Each row is a point. The window is the flat piece filled in between its corners: a triangle in 3 columns, a solid with four corners in 4, and so on. A path goes straight from each point to the next, and from the last back to the first. List the points from which the path goes on through the window.

Window (3 x 3):
0.25  -0.53  0.95
-2.45  -0.79  -1.55
1.72  1.55  1.74
Path:
(1): -0.51  -2.41  -2.61
(2): -3.86  -0.10  -0.28
(3): -1.15  -0.32  2.79
(4): 0.76  -0.54  -0.15
(5): -0.43  -0.32  -1.12
(6): -2.65  0.27  0.80
(7): -1.25  0.54  0.80
(8): -0.45  -0.25  -0.97
Through the window after points: 3, 5, 7

Window (4 x 4):
2.16  -3.52  -1.25  -0.83
0.08  -1.40  0.64  0.55
-2.57  0.86  -1.46  0.41
-0.42  2.83  0.94  0.31
Path:
(1): 0.03  -0.21  -1.56  1.49
(2): -0.10  -0.35  0.03  2.64
(3): -0.75  -0.55  0.20  -0.85
(4): -0.94  -0.05  -0.90  -1.00
(5): 0.21  -0.44  -2.29  2.35
(6): -0.30  1.73  -1.64  1.90
(7): -2.95  1.94  2.25  -1.32
(8): -0.56  0.86  0.04  -1.90
Through the window after points: 2

Window (8 x 8):
-2.41  1.52  -0.13  0.91  -0.48  0.67  0.91  -0.16
-1.05  1.60  0.20  0.87  0.58  0.28  1.63  2.54
-0.56  0.51  1.37  3.16  2.17  1.33  1.49  -0.14
1.50  0.35  1.88  1.21  0.91  2.80  -1.48  0.44
0.12  -1.50  -1.75  1.40  -1.36  1.15  0.56  2.56
2.97  -0.13  -1.44  -4.44  0.53  -2.64  -2.11  -2.47
-0.21  2.87  0.36  3.48  0.84  0.44  0.27  0.15
0.70  1.69  1.41  1.07  -0.70  0.30  1.78  -0.59
Path:
(1): 1.11  2.37  -1.63  1.46  0.79  1.16  1.53  0.03
(2): -0.01  1.01  -0.25  0.42  0.07  2.34  0.02  -0.09
(3): -0.12  -0.02  1.03  1.91  -0.02  0.35  -0.09  1.31
(4): 0.13  -0.04  2.47  0.25  -0.72  -1.14  -0.88  -0.80
(5): 1.92  2.39  -3.43  -0.53  2.24  0.17  0.25  -0.77
(6): -0.39  0.80  -2.78  1.32  0.39  3.21  1.23  -0.56
(7): -0.59  0.13  0.83  1.73  0.29  -0.02  0.14  1.48
(8): -0.73  0.32  2.06  1.88  1.04  -1.60  -0.05  1.24
(9): 0.06  2.08  -0.96  2.10  1.24  3.30  2.21  -0.29
(10): -0.30  1.67  -0.82  1.54  0.23  3.03  1.45  1.02
(11): -1.22  -0.61  1.17  2.81  -0.46  -0.67  0.24  1.12
(12): 0.81  -0.34  1.73  0.65  0.35  -1.05  -1.61  0.77
Through the window after points: 2, 4, 8

Window (9 x 9):
2.21  -3.82  2.94  -1.69  2.18  -0.87  -1.98  -0.51  1.49
2.42  0.69  2.59  0.19  -0.84  1.93  2.66  -0.35  -2.06
1.89  -2.30  -0.28  -1.02  0.36  0.97  0.83  1.33  -1.95
-0.94  -0.36  0.68  -1.82  0.23  -0.15  -0.58  0.26  -1.19
-2.18  -1.32  -1.48  -2.43  -0.41  -0.75  2.00  -0.42  0.73
-2.42  -1.18  0.27  -0.99  1.92  -2.47  0.53  0.51  2.03
-2.48  -1.44  2.94  -1.70  1.92  1.18  -0.81  0.50  2.18
-0.70  -0.01  -0.47  -0.57  1.32  -0.19  -0.50  -0.44  1.60
-2.25  -0.65  -0.31  2.49  -0.10  0.48  -1.51  -1.18  -1.27
Path:
(1): -1.08  -0.84  0.82  -0.90  0.15  -1.03  -0.52  0.58  1.56
(2): -0.98  -0.16  2.78  -0.48  -1.04  0.99  -1.21  2.46  -0.42
(3): -1.03  -1.69  -0.30  -0.58  1.52  -0.45  0.70  -1.35  -0.19
(4): -1.57  1.21  1.90  -3.28  3.03  -0.96  0.49  -1.99  -1.02
(5): 0.08  -1.08  0.20  0.10  -0.98  0.72  1.49  0.14  -0.26
(6): -0.93  -1.06  -0.19  -1.64  0.05  -0.98  1.49  0.83  2.41
(7): -1.67  -0.70  0.32  -0.48  1.98  -0.46  -1.04  -1.08  -1.24
(8): -2.45  -1.28  1.02  0.42  2.24  2.40  -0.24  -2.95  -1.53
Through the window after points: 4, 6
